Every row gives one point. Two turns around zero, p and q, are shown by what they do to some points. Where does a point land after both, in the order given? Backwards means that the second turn is done in reverse. Each puzzle has new turns, and all numbers are rounded.
(in the rows, 128 means zero)

Turn p:
[112 105 116] => [152 111 134]
[129 105 167] => [137 152 165]
[151 145  97] => [124 130  86]
[121 158 131] => [ 98 120 125]
Turn q:
[147 138 113] => [139 116 107]
[179 134 121] => [153 134  83]
[ 87 110 120] => [124 117 172]
[126 144 136] => [112 127 120]
[101 114 149] => [113 144 158]
Where do these land?
p, then q backwards: [136 117 139] => [129 112 135]
p, then q: [137 145 100] => [148 103 139]
p, then q: [105 126 189] => [ 78 169 135]
p, then q backwards: [121 121  98] => [144 137 102]
p, then q: [141 132 114] => [137 111 125]

Turn p:
[149  91 103 126 139 163 149 133] => [119 143 115 136 128 132 188 139]
[114 111 132 108 123 144  96 149] => [165 140 113 141 106 132 126 144]
[ 98 123 132 107 148 128 131 149] => [138 108 100 150 110 119 124 126]
[100 123 146 143 112 126 125 138] => [131 120 131 134 122 110 107 157]
[118 124 145 129 117  92 105 142] => [161 116 132 117 134 109 101 131]
[127 157 130 156 126 108  94 146] => [141 121 153  95 101 119 101 121]
[104 148 137 156 132 157 121 132] => [103 136 134 129  91 123 111 146]
[105 100 150 120 157 118 112 127] => [145 138 100 144 124  90 118 121]
[166 177 142 138 119 100 178 110] => [ 80  99 137  89 171 153 112 108]
[181 128 101 112 115 156 137  88] => [113 166 143 126 156 174 164 112]
[147 126  88 114 120 116 161  93] => [112 120 153 146 166 147 159 103]
Turn q:
[166 109 130 116 108 113 123 145] => [131 150 127 111 144 124 167 111]
[105 120 112 145 118 162 139 147] => [ 90 135 157 141 122 125 109 126]
[115 128 106 104 136 124 144 106] => [137 123 125 146 159 131 115 150]
[109 105 144 126 127 155 142 134] => [117 156 145 125 118 117 108 145]
[183 125 138 101 150 107  86 139] => [179 142 123 118 124 157 177 106]
[112 126 142 179 130 103 153 136] => [114  93 138 101 110  86 121 130]
[107 152 134 152 117 114 115  58] => [141  99  70 151 122 103  91 118]
[102 131 120 105 110 151 120 151] => [102 148 138 125 138 159 107 126]
[160 149 128 162 118 113 135  98] => [126 100  94 143 117  99 154 118]
[144 147 135 119 115 136 150 146] => [103 132 121 121 125 139 152 146]
[106 118 118  99 179 129 102 147] => [168 128 168 127 130 167 108 134]
Where do these land?
q, then p backwards: [ 94 142 129 130 129  95 160  98] => [110 123 171 131 113 100 152 153]
q, then p backwards: [ 96 149 163 159 138 114 135 108] => [101 148 159 141 141 118 122 171]
q, then p: [138 144  75 106 128 168 111 153] => [ 71 154 121 133  99 110 117 157]
q, then p: [140 103 143 109 105 151 123 158] => [102 113 121 137 118 158  92 119]
q, then p: [170 126 134 107  98 133  99 142] => [ 78 122 137 148 132 159 131 112]
q, then p: [139  95 125 104 134 160  83 125] => [ 89 154 145  98 122 155 103 116]
p, then q: [111 114 124 159 127 106 127 122] => [148 119 121  91 130 118 130 127]
p, then q: [120 143 130 133 159  98 149 134] => [154 133 127 130 157 105 105 120]
p, then q: [144 137 129 144 134 127 165 113] => [137 124 141 124 134 130  92 152]

Turn p:
[116 140 118 120 146 154 107 124 124 126 130] => [136 136 128 114 127 109 101 138 130 143 143]
[105 140 146 125  92 112 126 106 121 143 139] => [140  90 125 119 127 140 121 111 140  95 135]
[158 155 158 103 151 136  90 156 173 131 156] => [158 145 101 114 143 165  91 118 120 179  97]
[164 168 108 143 139 157 160 121 141 105 111] => [ 84 127  98 140 153 124 132 169 142 159 133]
[149  96 141 120  93 117 156 157 153 128  87] => [136 114 130 157 103 144 190 128 139 147 101]
[106  96 113 123 137  99 135 124 102 163 115] => [141 148 140 120 119 101 159 101 129  90 136]
[129 145 141 108 125 100  97 117 111 149 137] => [149 118 133  97 152 127 116  99 135 115 114]
[107 108 125 117 153  99 155 145 151 123 135] => [137 153 107 125 106 134 150 136  94 108 113]
[111 166 122 140  98 148 118 148 129 115 114] => [141 103 138 117 134 146 126 167 148 142 153]
[100  98 140 133 140 113 143 116 121 106 113] => [133 121 137 148 113 104 139 139  97 100 120]
[127  95 103 167 103 143 125  88 123 127 120] => [ 99 126 155 164 106 111 116 130 163 102 137]
[146 117  93 108 147 111 117 129 109 109 160] => [ 94 156 147  90 126 124 117 119 110 127 110]
[145 164 155 164 112 139 115 129 113 146 130] => [135 110 133 146 175 151 114 121 149 135 151]
[129 103 127 120 157 164 147 133 119 121 144] => [110 146 122 139 108 110 122 119  97 151 149]
Turn q:
[137 123 164 118 163  89 135 146 129 158 118] => [ 87 112 106 142 130 142  85 131 139 104 145]
[140 124 117 106 122  96 157 100 143 128 150] => [120 127  98 141  92 142 149 118 100 117 137]
[126  96 128 155 127 133  89 127 103 108 130] => [115 143 170 109 160 117 144 123 126 124 148]
[133 118 123 127 112 147 159  90 139 157 148] => [151 149 101 125  89 113 150 130 138 105 135]
[143 108 127  98 154 118 141 126 127 123 104] => [124 123  99 137 143 155 124 118 131 135 159]
[123 165 123 149 142 143 104 127 114 126 113] => [151 101 164 133 142 128 121 140 142 125 117]
[121 100 100 124 154 115  92 157 136 127 103] => [127 130 125 118 189 141 110 136 100 125 139]
[ 88 109 127 123 124 116 116 107 122 124  87] => [140 156 149 125 131 156 110 154 115 141 160]
[121 130 136 113 126 134 128 147 101 147 155] => [109 129 123 100 124 140 130 127 150 115 104]
[150 143 136 120 111 152 125 130 169 100 171] => [117 128 113 157 125  94 172 126 126 147  91]
[124 186 125 156 124 161 178 145 148 112 147] => [165 117 131 158  97 104 118  94 145 142  69]
[130 133 130 146  78 132 111 135 105 125 109] => [130 121 158  90 116 106 124 139 125 157 134]
Where do these land?
q, then p: [117 145 154 140 153 123 122 108 120 110 140] => [139 113 125 169 128 143 116 142 119 123 136]
p, then q: [138 153 151 145 100 142 120 124 125 135 155] => [134 155 129 134 158 113 153 140 143 107 130]
p, then q: [119 132 111  94 117 112 119 136 102 118  88] => [ 96 129  86 133 112 146 109 118 126 144 146]
q, then p: [132 119 111  31 135 156 117 126 144 118 128] => [104 182  92 120 107 115 161 145 148 157 182]
p, then q: [107 115 117 135 136 106 113 163 147 116 114] => [123  96 119 123 121 112 116 115 152 160 119]
p, then q: [155 105 107 151  96 133 120 110 143 121 137] => [139 160 147 147 125 102 110 157 126 145 120]
p, then q: [105 111 112 144 113 137 124 129 125 152 158] => [121 135 143 138 112 111 166 138 129 141 107]
p, then q backwards: [166 110 141 122 147 110 168 116 143 122 148] => [130 118 127 105 136 104 142 151 156 108 171]
p, then q: [104 190 109 157 136 112 127 115 128 130 116] => [113 120 110 151 182 142 134 103 115 134  94]
q, then p: [123 113 117 126 152 128 132 200 103 137 133] => [151 141 117 111 119  64  98 140 132 136 106]
p, then q: [134 116 134 146 156 127 114 116 136 128 111] => [127 100 149 141 132 120 108 126 118 121 133]
q, then p: [151 109 135 146 104 146 162 107 141 111 124] => [103 119 112 119 142 154 130 110 151  91 118]
p, then q: [113 148 165 126 118 133 125 114 107 166 112] => [118 130 112 146 138 120 161 105 112  97 155]
